Every row gives one point. To make a cloud, some directions were put in groups of two or more. Within a group, all points are equally far from the middle, so they leave a hole (a ring in 2 directions, a hollow ball in 3). The other directions are filled evenly. Then the cloud was stretched, turned, moved and blurred a little. How many holes are there, and how many directions does each take, smallest first?

Cloud:
[[ 20 -28]
 [ 50  17]
 [  8 -35]
 [-37 -14]
 [ 10 -33]
 [ 50  18]
 [ 15  41]
 [ 45  -2]
 [-33 -24]
 [ 50  16]
 [ 41  35]
 [-31 -26]
 [ 34 -18]]
Holes: 1 (2)

Cloud, 27 rows:
[[-38 -23 -53   4]
 [ 32  -9 -23  52]
 [-39 -17 -20 -14]
 [  0  46  32  25]
 [ 23  33 -28  -2]
 [-28  23 -28  41]
 [ 15   6  44   7]
 [  4  10 -39 -17]
 [-49   2 -11 -10]
 [-19  13  45 -11]
 [-57 -19 -23  27]
 [-55 -12 -33   9]
 [-34  60  -1   4]
 [  5 -13 -23 -27]
 [ -1  16 -30 -28]
 [ -2  24 -33  37]
 [-39  52  19   9]
 [-17 -39 -39  -8]
 [-38  42 -12 -32]
 [ 35 -39 -11   7]
 [  2 -27  19  -6]
 [ 32  14  42   6]
 [  4  12  51  -3]
 [-25   8  37 -21]
 [-44  23  -6 -27]
 [  6  -8  20  45]
 [ 26  27 -16 -32]]
Holes: 1 (3)

Cloud, 56 rows:
[[ 21  21 -19  29 -12  27]
 [ 13 -23 -13 -20  14 -29]
 [ 25   7 -11 -41 -26  -7]
 [-17  10  25 -14   5   2]
 [ 24  -3  16 -33 -11  -2]
 [-10  23  -5  22  14  25]
 [ 11   7 -19 -26  16   5]
 [  7  18 -24 -35  -1  25]
 [ -7  -4  -7   6   3   7]
 [ 24   1   7 -30 -18  26]
 [ 30   5 -23 -14  14  18]
 [ -3 -37  -5 -30  -9  -9]
 [ 16   2 -30 -25  15  18]
 [  2  53 -38 -14  -5 -13]
 [  2  33 -13 -27  -9  17]
 [  4 -32   8 -21   0  19]
 [  9 -14   7 -23  10  33]
 [-12 -33   2 -34  -5  32]
 [-16  -3 -25   2  -7   8]
 [ -2 -11 -13 -30  12  42]
 [ 16   6  23  13  -8  36]
 [  5  24   0 -15  28   6]
 [ -3 -20 -38   1  -2  26]
 [-18  41 -10   4   9  10]
 [  5  49  -6 -24  25  -1]
 [ 22  20  38 -37  -1 -10]
 [  9  26  14 -43  -6  26]
 [  0   4 -26 -15   7  10]
 [ -1   0   8   1 -32   7]
 [-21 -24  24  -1   5   0]
 [ -1   0 -10 -18  18 -24]
 [ 60  -8 -14  -4   2 -14]
 [ -7 -22  31   1   8  32]
 [ -6   1 -26 -29   1  23]
 [-21   3 -26  -1   5  15]
 [-16 -19  -2   9  -1 -22]
 [ -1   3 -27 -13  16 -29]
 [  6  -8  45   5 -12 -20]
 [-27   8   5   6  18   9]
 [-16 -30  10  -4 -13  -3]
 [  0  14 -17   0  13 -14]
 [-29   1  -3  27  15  18]
 [  7  45   8   7  14  18]
 [ 22  19  17 -35   1  17]
 [ 52   2   4 -32  -7 -33]
 [-21 -17  22   2   1   9]
 [ 19  10  29 -31 -10  19]
 [  2  23 -26 -20  -3   9]
 [ 21  -1   8   6 -13  40]
 [ -3 -18 -11 -23   5  34]
 [ 22 -35  42   3 -12  10]
 [ 18  14  30  -4   8  16]
 [-21  33  28 -19  -6  19]
 [  2   4  -8  -9  29 -31]
 [ 33 -25  17 -32 -16  14]
 [-17  35  -4 -14   9  22]]
Holes: 0

Cloud (97 x 9):
[[ 30 -31  11   8  21  -7  12  -5 -15]
 [-26 -24  28  18  27   1  18  24   2]
 [ -8  -6 -25  11  -9  47  24   5  -5]
 [  6  18 -13   5  41 -18  22  10  19]
 [-25   2  37  30  18  42 -19  -1   6]
 [-20   8  11  -3   5  14  28  34 -12]
 [-30  15 -19  -7  42  15  -2   1  18]
 [-14 -10  34  27  31  28  16  -9  30]
 [-12  30  -3 -21  35   1  -8  -4 -16]
 [-10 -36  -9  17   6  51 -21  15  15]
 [  5   9 -14  10  -4 -13  14  13  43]
 [-43  -2  -6  38  14  29   2   8  21]
 [-16 -14 -26  19  22  28  27 -11   8]
 [  3  -8 -14  17  52  33  18  29  13]
 [ -9  24 -25   2  17  42  27   2  -4]
 [-14  33  -5 -14  20  16 -16  -1 -28]
 [ 33   5  11  31  20  27  -7   6  10]
 [ -7  32   1  13  40 -10  24  11 -11]
 [-35 -18   6  -2   7  30  -4  -3  49]
 [-14 -22  -8  32  34   7   6  40 -35]
 [-38  -1  -6  22  44  28  26  11 -11]
 [-22 -13  26   7  -6  45 -34  12   1]
 [ -3   4   4 -24  -5   0   1 -20  -6]
 [ -5  10  47   6  -9   5 -11  24 -13]
 [ -3  -1  10  29  22  27 -30 -14  10]
 [  5   7 -17  10  47  -3   6  40   2]
 [-32  11  36  17  30  37   2 -13 -43]
 [-32  -3  34  -1  15  47  22 -14   6]
 [-45   1  35 -17  16  24  -5   3  10]
 [-10  22  -7   7  43 -12  12  29 -30]
 [ -1   3  -4  56  -7  19 -13  -2  22]
 [-22 -32  -2  41  -7   8   5  31 -20]
 [-20  27   8  49  -1  16  -3   3   5]
 [ -3   9   5  12 -29  10 -44  -7  24]
 [ 19  -9  -6  16  31  20  31 -17 -13]
 [-25  40   1  28  -8  28  11  -3   9]
 [ 11   8  27   0  51  13  10  29  11]
 [ 10   3   8  39 -21 -10 -17  12   7]
 [-23  26  15  10  14 -25  -6  14 -21]
 [-10 -29  25  31 -13  53  -9   1   2]
 [-40  16  24 -13  21  39 -16  18   3]
 [ -1 -42 -26  -3  22  -2 -20  22   5]
 [-20 -12  18  17  24  -4 -17  46  -4]
 [ -9  -8 -16 -20   2 -13  14   4 -16]
 [  7 -33  -9  -4  28 -11   4  23  49]
 [ -6  -9  15  -5  15  44  40  15 -14]
 [-13  -8  -6   6  45  54  19  22 -23]
 [-23  20 -15 -27   1  16  -4  18 -21]
 [ 12  12 -11 -18  35  -5 -15  -2  -9]
 [-16   1 -26  17  49  29  17  -2 -13]
 [-16  18  11 -28  33   3  -5  31  31]
 [  0  -9 -14 -20  -8  10 -12  31  12]
 [-18  -5  32  16 -22  52 -18  -5  15]
 [  7  -2  19   2  -3  52  23 -14 -23]
 [-11  22  -4   3  39  37  21 -12 -54]
 [ -3  13   5 -14  33   6  10  41  11]
 [ 30 -15  21   7   8   2 -23  21  -3]
 [-36 -12  21  11  14   3  26  28  -9]
 [ -9  15  -8  10  31 -25  13  14  31]
 [  3  21   1   2  -6  44 -14 -11 -17]
 [-22  24  -9 -13  33  24  15 -19 -24]
 [ -9   3  -3   3  19  33  38 -28 -34]
 [-14  12   4  24  21  34 -14  -8 -38]
 [-19  12 -17  35  -7  38 -19   9  -5]
 [ 22 -20   7  11  23 -19 -31   3   6]
 [-12   3  17  -6  21  25 -41  27  30]
 [-29  -4  38  17  -5  13   7  36 -16]
 [ 21 -19 -17  30  17  22  15 -16   1]
 [ 14 -31   7   2  17  52  -4 -13  11]
 [  7 -34  14   5  14  22 -35  -8  12]
 [ 30  11 -14  25  39   3   5  12  -1]
 [-21  45  12  25   3  35  -4  -6  -7]
 [ 11 -50   6  14  32   2   0  30   6]
 [-55 -14  -4  17  11  28  -4   5 -12]
 [ 27   5 -10  -1  31  -7  19   7 -22]
 [-13 -21  11  28  14  -6 -23  45  17]
 [-23  -1  37  10  13  -9  -7  28  40]
 [ -8  16  40 -19  29   2  10  22   4]
 [-12  23 -11 -23  26  -7   5  27 -18]
 [-22  -1  29 -13  45   7 -23  14  25]
 [-21  31   9  20  -8  29  26  -9 -23]
 [  8 -19  11 -16  -9  10  -4  29  21]
 [-26 -18   0  -9 -15  60  12   6 -10]
 [ 12 -14  20  -7  43 -13 -12   3 -20]
 [ -3 -22 -34   1   5  36  11 -16 -20]
 [-14  -4  -7 -21   8  26 -21  33 -11]
 [-23  48  16  -1  21  25  -7 -17  10]
 [-18 -30  -4  14  49  43  14   5  13]
 [-18  -5  27   5   9  38 -39  14   9]
 [-27  12   2  20  22  19  36 -16 -31]
 [  5 -40  14 -27  21  20  -5  -9  -2]
 [-20  31   3  -2 -18  33  -1 -19  -2]
 [-19 -12 -19  18  26  21  42  -4 -19]
 [-36 -17  15  31  36  14  19  30 -19]
 [  4  15  -9  -5  -7   6 -34  10 -15]
 [-20   3  26  39  25  24   6  -8 -43]
 [  7  12  24 -31  14  -4   4  -8  -4]]
Holes: 3 (2, 2, 4)

Cloud:
[[-26   7  -5  21   0 -16   3 -10 -31]
 [-39 -20  19 -10  11  18 -25 -13 -16]
 [  2   9 -13  -9 -19   4   7   4 -42]
 [  6  19  27 -37   5  30  16   9 -14]
 [ -1  10  -2 -42  21  20   5  21  -3]
 [-18 -30  32 -14  14 -19  27 -17 -16]
 [ 15 -28  17  23  10 -17  -6  19  12]
 [ 23  20  10 -15  23  13   4  47   6]
 [ -8 -35   1 -14 -17  15  -9  -6  -8]
 [-37   2 -38 -31   1  -5  11   1  11]
 [-17 -31  19   3  29  18  35  -3  29]
 [ 19  36  10  -8  17   7   0  33   5]
 [-45  -1  -7 -33  18  -9  30  16  -4]
 [-35 -33 -16  15 -16 -10   9  22  -8]
 [ 16 -19   5 -31  23  27 -12  24  18]
 [ 14 -11  21  12  27 -14  12  41   5]
 [-44  -3 -29  -1 -48  17  -2  33   9]
 [ 23  -2   1 -28  40  -8  14   9  15]
 [ 19  39  14 -18 -21   9  15  30 -11]
 [ -5  -8  12 -14 -30  17 -28  33 -20]
 [-16   2  -3 -16  -7  48   2  21  -5]
 [-23   4  10 -16   8  -1  35  19  10]
 [ -4 -16  24  36  -6 -10  -8  -7  -8]
 [-30 -18   2 -21  10  10  33  24  -2]
 [ 12  17   2  -4  11 -11  30  50 -14]
 [ -8  -4  20   8 -49  53  -8  14   2]
 [ 25 -12  -6 -10 -11   2  15  31   7]
 [-27 -21  12  29 -10  12 -15 -11 -19]
 [-15 -43   9  15  10   8  29  33  25]
 [ 13  16   9 -41 -14 -16 -23 -15 -42]
 [-21  -9  -1  -2  44   2 -14  29  11]
 [-27 -14 -10 -24   6  13  -4 -31 -24]
 [ -5  25  23  -5  32   8  43 -12 -36]
 [-13  14 -31 -19  21   3 -21 -13  -5]
 [-20  -7   3 -19  32  53  42  34   1]
 [ 34  14  30  23  -8  12 -60   4  -3]
 [ 23  13  16 -12 -21 -13   2  21 -25]
 [  5   3 -25 -23  18  13  -1 -41  -1]
 [-45 -21  10 -10  -3 -10  21   5   3]
 [  8  -8  -1   3  32  35  38 -22 -14]
 [ -9  -2  11 -23  19  35  19  13 -13]
 [  6 -29  50  51  10  38   3   6   9]
 [  6  13  33  -4 -21  12  -7   6 -12]
 [ 31  18  17  -4 -14  58  -8  20  -7]
 [ -4   3  30  15 -28 -31  -9 -18 -32]
 [ -2 -18 -18   7   7  32 -21  40  25]
 [ 49  28  42  10 -10  48  -7  22 -15]
 [ 12  -9  42  27  15  14   4  11   7]
 [ -1  -1 -16   5   8 -10  19  29 -20]
 [-24   2  11  -6  -4 -40   8   9 -31]
 [ -3   6  31  27  16   6   7   8 -22]
 [-12 -14   8  21 -10  37  40  10 -20]
 [  0  -6 -18  -1  29 -26 -11  18  12]
 [-29 -40  -2 -19   3  44  13 -17   4]
 [-25  -2  13  12  -8  24 -19 -24 -10]
 [ -3 -31  32  -8  57  16  21  -7  30]
 [-22  -3   4  26 -46   5  -8  -4 -14]
 [-27   7  -1   0  31  -4   1  19  -1]
 [ -1  -5   4 -14  39  -1  -2  27  -4]
 [ 12  13  27  48  -9  18  15 -22  -6]
 [  7  -1 -28 -20  -3   6   5  23  -9]
 [  8  -4   7  -4 -21 -37  -1  30 -11]
 [ 10   6  38 -17  15  45  29   5 -17]
 [-19   5   0   8   2   9  13 -21 -15]
 [-19 -11  22  44  -8 -11  -1  -1 -16]
 [  6   2  14 -25  50 -21  25 -15  -3]
 [-21 -46   6   0  -7  25  33  20   0]
 [ -9 -13 -16  -4  20 -31  20 -17 -18]
 [-23  -6  16  10  22  -5 -20 -38 -15]
 [-36 -35  25  13  -2  -6   2  33  21]
 [  1 -10  15 -31  -4   9  -8 -20 -10]
 [-17 -11 -26   8  43 -22  -2 -35  -2]
 [ 17  11  17  -8 -30  37  -4  31  -7]
 [-11   4   5 -16 -27  57 -10  24  -3]
 [ 17  -4  32  15  11  21  12 -20   5]
 [-10   1  15 -12  26  -9  31 -12   4]
 [ 24   0 -21 -10   6   5  31  18   1]
 [  2  10   4 -38 -12 -13  24  43 -12]
 [-21 -12  17  -3 -11 -14   2   1   7]
 [  2  -6 -22 -23  17  -1 -15 -42  10]
 [-38 -33   9  23  14  14   5 -34  -8]
 [-15 -15  -1 -15 -26   6  25  13  17]
 [-20  -5  16 -20   7  -8  50 -10  -2]
 [  6 -32 -22  19  14 -12  -2  -5  -4]
 [-42  -3  24 -11   3  -6  26 -20   1]
 [-35 -15  23 -18  14 -15 -21  21  13]
 [-28 -19 -28   0 -14 -40   9  25 -17]]
Holes: 0
